Each row of a before or after table is a point. One or more steps were done to the points. Then noise was added and the rows were shuffled. The steps act on how far a point lies along the listed directions, d1 being the first. Write out the steps. A step turns or swaps two directions, mirrors them in a line or flattens them onto one, adds a multiple of one to another, or multiplies one. Angles are multiples of 10 degrees, from the lower direction toward the higher: turns from -170 to 170, lines from 10 to 170 but not 90. Use the fewest steps. Two steps may share a direction if one is a turn and the other turns, adds or multiplies; they go together, in the order done. Otherwise the lowest direction goes first.
In the rows, 128 means zero.

Directions:
(1): [158 181 148]
(2): [185 103 111]
Before (10 x 3)
[[127 205 163]
 [ 52 151 155]
 [190 156 131]
 [102  92 150]
 [125 155 146]
 [ 50 105 116]
 [121 128  98]
 [172 117 137]
 [149  57 114]
 [103 177 148]]
After (10 x 3)
[[ 43 109 144]
 [ 84 189 165]
 [111 153 143]
 [ 70 154 141]
 [167 140 150]
 [ 74  67  99]
 [182  73 111]
 [121  80 144]
 [128 129  98]
 [162 183 144]]
Steps: turn d1 and d2 by -30 degrees

Directions:
(1): [185 151 162  79 152 143]
(2): [118 164 130 104  52 150]
(3): [128  86 146 144 126 205]
(4): [196 126 103 175 101 123]
Before (14 x 6)
[[ 37 142 106 131 123  74]
 [113 123 162  89 170 146]
 [ 78  94  90 161 140 109]
 [111 141 150  70 200  71]
 [183 150 109 141  91  81]
 [ 85  74 135 171 187 126]
 [181 130 143 117 130 170]
 [100 109  97 169 180  67]
 [167 131  84 169 154  46]
 [112 123 132 156  88 188]
 [163 122 102 164 114 112]
 [141 162 119 127 145  78]
 [139 131 109 143 111  89]
 [159 113 128 185 134 169]]
After (14 x 6)
[[127  66 118 204 169 129]
 [133 106 155 117 188 142]
 [ 93 111 142 146  98 202]
 [139 116  80 185 155  56]
 [159 173 116 111  66  80]
 [ 47 133  97 141 150  51]
 [155 135 106 152  86 120]
 [ 98  95  83 168 139 108]
 [173 132 145 109 120 184]
 [144 175 112 130 134  67]
 [156 117 130 178 106 190]
 [179 161  75 157 102  42]
 [151 139 133  99 216  40]
 [132 144 110 132 101  84]]
Steps: turn d2 and d4 by -40 degrees; multiply d3 by 1.3

Directions:
(1): [118 175 149 185 128 128 127 203 153]
(2): [180 171 142  73 162 128 159 159  90]
(3): [112 168  99 118  62 160  95 134  73]
(4): [153 112 163 128 152 109  34 136 108]
(5): [102  65 114  83 119 141 127 201 132]
(6): [115 139 198  96 114 193 123 112 165]
Before (8 x 9)
[[ 91  87 157 131 139 175 148 150 168]
 [121 205  54 181 100 105 183 101  79]
 [ 86 189 160 150 101 162 130 133 167]
 [149 105 121 189 186  63 133 181 126]
 [154  58 110 116 155  93 153 105 172]
 [124 140 138  98 133 124 143  89 110]
 [ 67  33  93 210 130  96  26 167 124]
 [128 110  96 115 133  98 134 164 129]]
After (8 x 9)
[[105 152 158 134 111 192 134 156 129]
 [131 147  97 150 126 104 133 159 128]
 [142  92  72 103 129  87  45 108  38]
 [141 180  86 159  84 124 173 114 139]
 [124 146 142 120 127 120 125  85 113]
 [ 94 100 160  57 120 157  87 149 137]
 [114 104 101 186 198  90 183 191 147]
 [116  83  58 139 126  98 197 172 111]]
Steps: swap d1 and d5; multiply d2 by 0; turn d3 and d4 by 110 degrees

Directions:
(1): [164 137 156  93 132 196 132  89  78 154  70 146]
(2): [109 119 126  88 115 158 149 123 226  96  86 150]
(3): [105 150 123  60  75 148 128 113 129 166 204 132]
Before (11 x 12)
[[108 113 125 143 149 123 128 142 148 126 113 138]
 [118 106 124 183 152  95 121 150 142  94 127 112]
 [137 126 120 124 121 144 139 119 116 150 146 123]
 [147 131 150 133 132 142 131 128 140 108  58 139]
 [135 119 128 117 133 172 116 111 142 120  83 145]
 [129 139 147  99 110 156 113 104 109 157 146 118]
 [128 120 131 102 133 161 140 118 130 130  90 130]
 [109 103  93 215 150  51 142 181 203  58 116 132]
 [108 123 132 102 106 139 121 124 140 112 146 143]
 [138 106 128 155 148 141 135 124 138 108  66 143]
 [101 119 106 123 120 109 132 144 132 120 159 120]]
After (11 x 12)
[[112 127 132 113 115 134 121 122 171 122 144 121]
 [103 117 102 157 129 107 101 150 155 111 156 124]
 [119 124 136 129 119 119 115 132 106 117 148 135]
 [116 127 133 141 146 123 122 132 110 147 124 133]
 [148 126 146 137 141 156 122 115  83 128 102 123]
 [105 111 107 136 135  96 135 149 148 122 146 114]
 [123 112 112 163 132 108 123 136 133 116 129 132]
 [182 143 136 173 148 136 129 118   3 155 109 141]
 [117 128 131 155 125  86 122 155 152 111 134 119]
 [127 122 118 126 121 146 146 121 152 133 134 126]
 [129 122 126 117 129 143 129 121  83 142 122 127]]
Steps: turn d1 and d2 by 140 degrees; multiply d3 by 0.4

Directions:
(1): [109 100 118 157  90 183 109 158  97  65 191  90 151 191  93 103 137 121]
(2): [149 145 163 204 122  74 121 108  66 109 138 144  84 127 158  71 141 180]
Before (14 x 18)
[[108 123 117  96 116 187 127 156 158 130 135 110 152 153 105 157 124  97]
 [146 145 128 146 132 101 118 111 121 138 101 133 113 117 146 127 124 128]
 [170 154 129 164 130  83 126  95  97 139 117 136 111 105 152 101 146 155]
 [101 115 112  96 132 172 133 171 146 136 114 110 147 132 108 174 129 103]
 [147 171 168 204 144  64 125 119  69 121 122 160  60 107 166  91 147 179]
 [ 99  78 108  85  92 168 129 146 166 112 163  93 163 160 107 146 139  97]
 [100 117 135 102 120 157 130 155 131 125 157 113 129 126 105 125 136 123]
 [152 158 151 134 155  72 131 122 130 161 102 152  83  95 162 121 146 161]
 [107 114 113 121 102 158 129 146 146 114 147 110 142 141  90 125 108 135]
 [151 152 144 194 136  69 149  98  64 103 138 152  76 127 160  81 125 178]
 [ 83  98 100  98 121 219 118 174 145 103 178  73 174 153  75 148 125  79]
 [128 130 160 196 121 122 128 116  72 107 159 124  88 151 126  76 160 159]
 [118 120 115 102 124 163 134 130 143 145 122 117 148 138 116 139 139 105]
 [178 137 157 150 134  70 137 106  99 116 106 136  84  90 128  94 140 161]]
After (14 x 18)
[[174 170 131 156 145  64 134  80 111 159  93 151 104  81 167 111 142 163]
 [ 89 104 111 106 119 190 124 182 131 111 138  91 162 155  92 167 132 102]
 [160 161 153 127 170  54 139 112 134 178  87 169  75  78 171 129 146 159]
 [119 108 112 115 114 178 123 138 140 129 138 104 155 157 107 131 137 102]
 [100 110 114 105  98 210 123 173 149 102 159 100 160 180  95 146 122  90]
 [147 152 124 139 138  93 121 108 127 145  87 139 109 114 148 131 126 132]
 [107 107 114 129  98 167 124 157 144 106 152 105 142 151  79 122 109 138]
 [ 71  82  94 114 104 249 108 191 126  71 210  53 191 187  55 134 124  79]
 [185 149 164 139 147  49 149  88 114 143  80 154  79  60 148 109 142 167]
 [140 140 166 181 142  95 138 103  88 143 128 144  79 117 139  87 158 159]
 [ 97  74 105 100  74 188 121 162 152  85 190  74 172 185  91 134 140  96]
 [ 97 114 131 105 108 167 125 158 129 117 163 111 136 139  94 125 139 122]
 [163 191 173 187 165  23 136  95  92 169  80 185  40  62 189 114 140 175]
 [165 174 152 180 163  36 161  77  86 145  98 180  61  84 180  96 122 182]]
Steps: add -0.7 times d2 to d1

Directions:
(1): [116  94 109  97 109 188 201 103 127 174  50 158  93 143 138 119  87 155
 182  72 150 109 135 112]
(2): [188 119  99 143 122 171 103 119 145 149 146  37  82 146  96 125 158 164
 112 132 220  94 105 143]
(3): [119  70 132 137 166 137 142  95 141 127 112  95 105 123  54 142  69 128
 116 220  82 133 114  61]
(4): [163 152  58 105 143  59  51  72 125 129  97 162 134 143 119 132 130 146
 170 107 146 159  92  63]
(5): [128 119  86 153 122 105 139 192  86  46  57  67 143 143 101 136 128  97
 141  84  97  79  99 126]
Before (9 x 24)
[[ 74 175 120 133 127 116 159 201 119  85  98 153 149 129 179 122 123  77
  136 100  69 102 125 159]
 [ 50 107 202 115 126 140 225 139 129 149 154 235 146  98 180 106  86  89
  117 183  45 162 187 167]
 [131  73 108 136 186  59  85 126 130  61  85  80 124 138  24 144  68 113
  127 211  58 139  82  16]
 [115 107 128 126 152 135 150 134 125 117  78 139 136 132 107 146 110 114
  150 115  87 108 122 101]
 [ 54  99 194 113 113 158 205 141 146 149 164 191 119  94 127 122 100 128
  126 154  97 151 171 154]
 [137 133 108 125 187  36  39 121 114  51 116 149 176 117 112 144 109  86
  150 175  35 148  97  46]
 [116  87 155 157 175 134 158 133 154 132 131  93 114  99  50 137 104 122
  100 232  98 121 130  99]
 [143 131 114 133 117 151 103 115 115 141 163  93 117 131 143 122 167 136
   71 141 182 134 149 184]
 [144 107 116 124 120 151 141 121 102 154  93 131 110 136 120 113  97 122
  138 125 176 115 122 119]]
After (9 x 24)
[[143 145 159 160 116 156 123 240 105  53 156  54 157 123 172 122 185  86
  107  89 128  60 135 214]
 [135 105 142 133 140 135 124 116 113 148 137 130 119 119 104 119  92 109
  106 184 146 136 126 111]
 [138 147  44 129 136 138 127 156 128 104  51  81  94 158 125 121 118 124
  160  94 150  73  82 112]
 [100 128  78 117 137  36 102 136 108  66  90 169 149 118  85 137 112 115
  167 119  80 156 101  75]
 [156 159 176 172 129  96  61 224 135  62 230  37 146 128 120 121 204 105
   46 157 154 111 123 198]
 [147 117 125 149 158 129 110 148 135 103 124  81 134 131  89 149 142 116
  117 141 119 100 112 118]
 [152 181 123 151 156  42  51 150 138 104 177 135 168 100 117 130 189 111
  105 162 133 149 121 138]
 [115 129 107  93 117 135 122  72 114 176 124 183 127 128 171 117 134 142
  117 116 156 167 163 144]
 [120 131  43 131 144  16 112 152  75  38  38 159 169 140 114 122 108  77
  173 111  51 130  89  84]]
Steps: turn d1 and d3 by 90 degrees; turn d2 and d5 by -80 degrees; multiply d4 by -1

Directions:
(1): [210  73 176  97  88 151 126  96 104 102 130 151 137  92 182 155 172 160
 117  86 125 189 121 128 173 117 173 139 133  90  67 180]
(2): [196 134 188 174 141 147 138 121 169 140 178 129  61 119 103 130 129 132
 205 147 117 128 163  80 103 169 110 194 120 165 166 186]
(3): [169 120  57 146  98 179  62 176  98 149 163 146 123 118  96 184 100 171
  80 177 114 172 129 190 115 147 153 112 144 166 178 153]
(4): [133 179 160 153  73 109 140 106 131 133 155  61 116 147 165 153 127 128
  71 146 143 130  56  54  86  91 184 120 192 116 180 127]
Before (9 x 32)
[[125  90  62 110 135 168  94 158  96 115 123 141 146 120 100 130 118 149
   89 142 152 160 137 180 150 128 156  98 124 132 131 138]
 [123 119  59 100 101 162  70 163  94 125 109 137 202 115 131 165 109 156
   40 160 124 155  95 196 144 110 165  73 140 117 143 128]
 [191 103 168  92  50 139 117  82 104  96 114  99 167  93 166 166 147 140
   83  89 105 172  77  80 141 100 196 141 155 101  97 178]
 [191 131 172 135  76 134 134  94 116 130 142  69  94 111 174 172 158 150
   68 140 136 162  95  85 111 109 152 111 180  99 140 157]
 [135 115  77 115  83 157  86 139 107 137 143 124 142 137 127 162 137 147
   68 152 128 167  95 148 123  96 157 102 168 132 143 128]
 [127 145 132 158 114 134 137 142 133 150 156  95 108 134 125 160 100 117
  102 151 125 132 103  95  89 118 143 126 152 145 166 165]
 [156 110 220 135 140 123 151  86 155  97 138 141  94 107 140 114 162 103
  208 118 107 114 155 104 132 146 108 179 117 125 108 172]
 [131 121 147 126 105 118 143 119 134 127 114 126 142 107 147 122 130 125
  108 115 125 126 114 111 131  97 163 117 152 104  91 118]
 [149  49 181  38 109 110 168  86 106  71  69 151 202 113 184 116 184 109
  124  56 141 150 119 140 213  89 152 126  95  41   7  92]]
After (9 x 32)
[[ 53 106 140  86 201  82 186 130 162 110  68 148 165 156  81  54 131  58
  209 104 140  56 177 139 162 135  46 148  49 109  75  34]
 [108  97  66  86 111 149  92 138 104 127 115 147 157 133 123 138 144 138
   89 130 127 152 121 178 152 102 129  94 137 124  95 110]
 [117  78  94  82 157 143 107 132 124 108  71 174 174  96  75 101 119 111
  173  94  88 119 179 174 164 156  83 147  65 147  74 134]
 [139 131 177 162 152 136 131 115 166 120 155 140  79 120  96 120 135 101
  208 158 100  97 171 123 108 164  90 178 115 164 157 168]
 [159  96 134 132 113 150 124 138 115 139 140 134 126 110 136 168 118 134
  107 126 117 165 121 134 132 127 145 125 127 132 115 181]
 [ 81 114  58 107 136 149 110 154 103 112 108 117 157 136 108 115 116 130
   77 139 159 134 119 159 139 110 157  81 133 125 137 109]
 [165  77 118 109 148 155 117 131 108 131 109 152 111  89 117 140 149 147
  131 126 118 150 184 183 157 155  75 113  98 120  86 148]
 [117 112 138 127 137 121 144 132 146 126 104 148 139 105 124 105 124 115
  146 108 122 111 147 134 140 115 125 131 121 119  80 115]
 [ 76 121  60  81 122 134  92 153 100 117  76 139 220 124 136 134 113 134
   52 136 133 131  99 194 157  99 143  62 124  98 115  95]]
Steps: multiply d4 by 0.7; turn d1 and d4 by -110 degrees; turn d2 and d3 by 30 degrees

Directions:
(1): [156 153 131 116 156 113 157  93  77 153 158 172  96 159 197 114 143 145
 173 143 113 188  63 135 105 139  92 126 121  96 112  99 161 170 132 119
 147  84 112 143 158 116  87 146 103 102 153 118  93 100 129  68 138 152
 144 220 187 124 117 152 124 102  95 145]
(2): [130 130 180 152 120  95 144 155 151 112 159 100  79 145 161 163 172 141
 126 147 140 132 203 132 124 122 142 161 162 156 127 118  89 139 249  87
 102 145  85  76 118 142  94 153 119 123 167 145 124  67 137 108 154  69
 103 143 123 121  86 125 107 165 120 127]
(3): [148 117 129  96 107  77 118 132 166 128 139 168 182  91 157 133 139 125
 160 173 123 199 154 123 150 163 179  98 131  94 118 135 148 138 188 166
 145 115 162 168 108 123 135  90 164 121  57 139 152 164  90  86  80 114
 109 113 161 149  91 120 133 210 128 163]
(4): [124 148 135 115 144 171  68 178 130 143 205 113 120  99 158  82 157 102
 131 126 145 133 133 120 170 193 132 129 128 150 147 175  62 126 131  64
 191 115 133 145 101  82 139  96 137 116 160 122 194 117 151 174 104 147
 141 164 181 109 173  99 123 112 110 147]
Before (9 x 64)
[[132 148 139 124 127 143  65 174 149 146 183  99 149  92 131 110 141 106
  132 133 134 138 153 119 163 182 147 126 120 149 144 178  75 116 129  82
  152 111 144 127  95 103 153 101 129 145 141 145 185 129 118 146 106 129
  122 130 154 116 148  94 129 135 102 153]
 [109 151  69 103 139 152  98 102  92 156  89 161 180 106 110  83  73 110
  151 116 108 106  39 131 140 147  99 125  88 101 130 139 151 124   7 145
  164 102 172 185 144 103 162  91 132 136 107  92 142 178 135 153 109 198
  167 136 145 133 158 141 144  62 117 139]
 [ 97 124  90  81 121 195  33 166 154 141 148 112 195  71  51  78 110  88
   83 116 154  93 131 118 189 165 143 114 116 130 135 219 109  49  32 131
  180 129 167 176  67 109 196  55 165 148  75 127 214 220 132 231  74 168
  151  57 121 131 199  95 145 106 151 144]
 [147 146 137 130 116 114 126 138 110 139 165 140 129 132 159 120 146 118
  116 143 126 154 116 100 142 145 135 120 127 138 112 134 118 126 127 107
  140 110 122 128 135  96 129 103 130 129 166 141 131 123 127 127 134 142
  124 174 166 115 135 106 116 142 121 153]
 [153 110 121  82  99  96 111  98 166 129 145 174 199  90 155 110 125 112
  154 168 133 205 120 105 158 158 166  85 114  59 111 137 149 141 162 169
  171 109 177 188 102 114 148  73 168 112  45 134 158 178 108  80  85 131
  126 116 171 162  98 111 149 177 146 159]
 [148 138 132 128 166 122 149 122  79 156 182 158  74 162 191 120 159 138
  170 134 129 172  57 127 116 130 107 120 130 126 121 102 145 170 156 111
  149  93 103 134 142 109  73 161 103 118 162 132  94  86 120  90 122 149
  153 236 175 127 119 147 126  98 108 149]
 [116 125 138 148 149 159 104 159 132 110 148 112 112 101 119 116 129 129
  100 105 134 106 151 114 140 160 126 126 134 178 131 138  81 106 135  78
  138 141 117 111 114 131 127 121 131 135 158 122 131 128 153 162 130 132
  120 117 115 114 151 107 124 112 131 118]
 [104 104 137 154 108 128  86 165 175  99 115  87 159 118  86 148 110 149
  106 125 144  80 176 111 153 112 152 123 163 146 121 143  72 121 124 116
  104 182 144 120  80 125 147 132 151 162 123 125 159 148 151 169 137 107
  122  72  84 130 160  94 133 132 150  94]
 [ 98 105  87 122 116 161  73 152 158 111 112  99 175  89  63 113 109 103
   91 114 149  73 127 134 169 139 154 134 131 151 136 155 109 110  80 126
  158 152 140 135 125 120 160  88 156 147 111 119 158 198 123 205 104 153
  140  55  89 126 169 104 132 141 153 121]]
After (9 x 64)
[[131 118 111 134 148 136 144 123  97 142 131 140 104 151 129 129 127 130
  139 116 132 126  68 125 116 104 116 115 123 135 128 108 153 139 108 141
  126 118 119 131 137 125 105 156 115 139 134 132  96 121 113 125 120 149
  150 167 124 134 131 143 136  97 138 131]
 [138 139  98 110 130 137  94 117 123 153 120 137 185 102 103 109  94 118
  140 123 113 145  83 120 136 150 129 102  93 109 129 151 150 118  42 151
  135  97 170 159 123 119 162 107 127 152  97 136 142 173  98 120 103 164
  135 116 138 132 147 119 146 113 112 145]
 [159 125 140  86 111  96 109 109 156 136 183 170 171 101 190 105 150 112
  165 173 136 223 123 107 159 173 157  97 122  66 111 138 131 155 197 136
  183 100 158 177 103 102 126  80 158 100  79 132 159 145 120  70  93 126
  128 158 197 152  98 111 143 172 129 168]
 [115 143 112  76 138 183  36 167 136 153 199 132 163  84 114  68 143  94
  113 134 154 140 123 120 189 191 131 119 123 125 128 212 101  79  81  99
  203 105 149 177  73  93 163  57 155 128 101 127 211 187 136 198  77 168
  154 127 172 124 187  98 135 107 122 160]
 [118 109 129 143 119 117 104 138 155 111 110 116 160 129 107 142 105 157
  129 132 131 113 135 114 139 110 139 113 152 117 111 126 107 140 110 135
  109 159 148 138  96 124 136 136 144 153 113 119 137 154 142 136 135 122
  129 102 106 137 151 108 137 125 141 104]
 [102 169 128 118 141 158  55 180 126 150 185 113 126  94 161  81 144  97
  148 132 139 104 129 129 176 195 121 161 124 156 148 173  49 128 133  45
  190 116 133 142 106  79 141  84 134 124 173 105 199 107 165 181 115 151
  150 169 177 111 155 109 118  89  97 152]
 [145 138 115 129 110 115 137 118 104 139 126 148 151 134 131 124 121 120
  110 133 119 141  94  98 134 127 130 107 115 126 109 126 148 117  79 141
  126 116 136 139 145 106 144 101 132 139 141 136 117 150 118 131 130 155
  128 146 144 123 138 113 125 134 135 144]
 [120 118 108 139 150 153 123 123 119 112 104 139 140 105  98 117  97 136
  106  98 120 109 107 116 124 142 119 107 117 150 124 121 134 106  76 126
  126 132 139 131 132 143 137 122 129 142 124 114 104 161 137 147 127 154
  130 100 104 125 151 122 133 101 141 114]
 [112 122 103 118 127 152  75 155 142 122 154 111 150  97 114 106 138 109
  117 130 150 113 122 134 169 161 148 141 137 146 132 152 101 133 123 100
  178 132 125 136 126 106 137  91 148 132 133 119 158 170 127 179 105 152
  140 109 130 121 161 107 125 143 131 137]]
Steps: multiply d1 by 0.4; turn d1 and d3 by -20 degrees; mirror d2 and d4 in the line at 130 degrees
